Each row is a point. A path goes straight from each point to the next, and from the last back to the first. The post is the endless flat space through its rows: a point in 2 columns, a line in 3, a plane in 4, and so on, so that a path can go around it. Count how often the path circles the post. Going back the other way cancels.

Post (2 x 3):
[[  3 -16 -69]
 [ 19  23  21]]
Path (13 x 3):
[[ 30 -13 -14]
 [-15 -58 -23]
 [-54  12 -61]
 [ -1  26 -68]
 [ 13  72 -43]
 [ 51  57  28]
 [ 75 -50 -41]
 [ -2 -38  16]
 [-27  14 -23]
 [ -8  30 -23]
 [ 10  -8 -97]
 [ 64   2  22]
 [ 31   1 -51]]
Times around: 2

Post (7 x 8):
[[ 39 -45 -40  27 -60 -37 -43 -15]
 [ -8 -55 -55  28 -26 -33   0  38]
 [-47 -57  21 -50 -12  -5  13  58]
 [-27 -45  59  44   4 -31 -44  56]
 [-25  68  10  42  22  40 -62 -46]
 [ 59  24 -50 -27  26 -26 -59 -47]
 [ -2  10  76  42  23  11  12 -37]]
Path (25 x 8):
[[  18  -47  -42    4  -31  -28  -51   -9]
 [ -53  -20  -46    8   20   -4   14   -3]
 [  -7    6   27  -57  -33  -52   -3  -25]
 [ -11   18   -4   88   -1  -43  -37  -71]
 [ -70    2   63  -44   59   50 -106  -24]
 [  -8  -85   75   23   16  -35   24  -63]
 [  -1  -21   55   13  -50  -27  -73  -25]
 [ -42   -1  -36   48  -77  -14  -67   14]
 [ -26   -9  -16    5  -14   -3  -25   44]
 [ -60    4  -76   74   32   18  -43   71]
 [  11  -33  -92   63   12   -8   -2  -22]
 [ -26  -41  -22   20   49  -81  -77   -3]
 [ -47  -48  -11   34  -37  -69  -13   21]
 [  -6   40   31   30    3  -39  -47   66]
 [  -1   50   33   36   -3   -9   -5   19]
 [  18   56   48  -35   44   10  -57    6]
 [  36  -28   17   59    1   12   14   22]
 [  19  -84    5   11  -27   15  -37   18]
 [  -7  -63   82   28   -3   22   22   48]
 [  55  -16   16  -46   30    0  -32  -55]
 [ -33   -1  -18   13   -1    3  -65  -60]
 [ -20  -11   19   29    5  -79  -17   14]
 [  66    9  -10   45   11  -68    7   53]
 [   1  -15  -37   -1  -63   30   27  -13]
 [ -17    9   -3    8   32   26  -83   22]]
Times around: 3

Post (11 x 12):
[[  1   4  45  29  14 -30   9  13 -21 -57 -31   1]
 [ 20  -2  -8  59  -1  23  -9  14  21 -26 -45 -31]
 [-20 -13 -69  76 -62 -15 -75  35   0  63 114 -21]
 [  6 -14 -13 -59  46 -27 -16   2  10   7  16 -22]
 [ 16 -24  15  17 114 -79 -37   5  70 -70   1  82]
 [  8  41   4  19  16 -34  37  26  44 -11 -10 -15]
 [ 12  59  76 -32   2 -15 -47 -40 -49  86  22 -34]
 [-23  47  31  17 -48  45  18 -49 -18   2  47  -9]
 [ 39  78   2 -75  55  33 -19  35 -47  63  27 -16]
 [ 49  11 -13   8 -21 -34 -23   5  14 -29   2   9]
 [ -5  36 -22  32  23 -35  41 -53 -13  14   3  -6]]
Path (22 x 12):
[[ -64   19  -24   90   24  -15   -5   -6  -44   10   34  -64]
 [   9    9   -5  -23   19   56   45   49   56  -76  104   22]
 [  47  -53   57   89  -11   50  -66   20  -14    1  -66  -36]
 [ -10   38  -83  -43   22  -57   82    1   44    7   56   27]
 [ -81   39   23   14   79   11   37   -8   36    7  -74  -52]
 [  12   35  -19   27   -8  -34   11  -52   10  -92   43   35]
 [  -4   -8  -33   31  -12   20  -30  -66  -56   38   51  -38]
 [   2  -44   -2   72   13  -21   49   45   32   -3    3  -17]
 [  -9   20   60  -31   57  -47   -8  -33   21   30   -8    2]
 [  14   39   10   75   -5   38  -21   -2   -9  -38  -58   10]
 [  10   39 -103   26    9   38  -45   27  -59   46   32  -28]
 [  12   31  -30   20   33  -82  -61  -30   13   38  -21  -10]
 [ -24   76  -58   65  -57   -7   60  -22    1  -40   33   21]
 [ -34    0  -16   40   16  -11  -18   47    1   43   -5  -54]
 [ -29   69  -15   53  -68    4    7   24  -17  -45  -20  -20]
 [  27   74   76   24    4   53  -21    1   35  -15  -26  -67]
 [  43   44  -15   82  -26    8   37   -7  -18    2   -4  -12]
 [   4   13   33    9   27  -65    5   -9   13   23   -4   -7]
 [  14   45   35   27   32  -48  -79   37  -46   60  -13   39]
 [ -18   37   13  -16  -29   -3  -14   53   30  -71  -30  -41]
 [ -62   72   72   17   12   19  -44   10   34   37  -17  -13]
 [   8   61   51   33  -18   -4  -84   62   28  -12  -25   29]]
Times around: 3
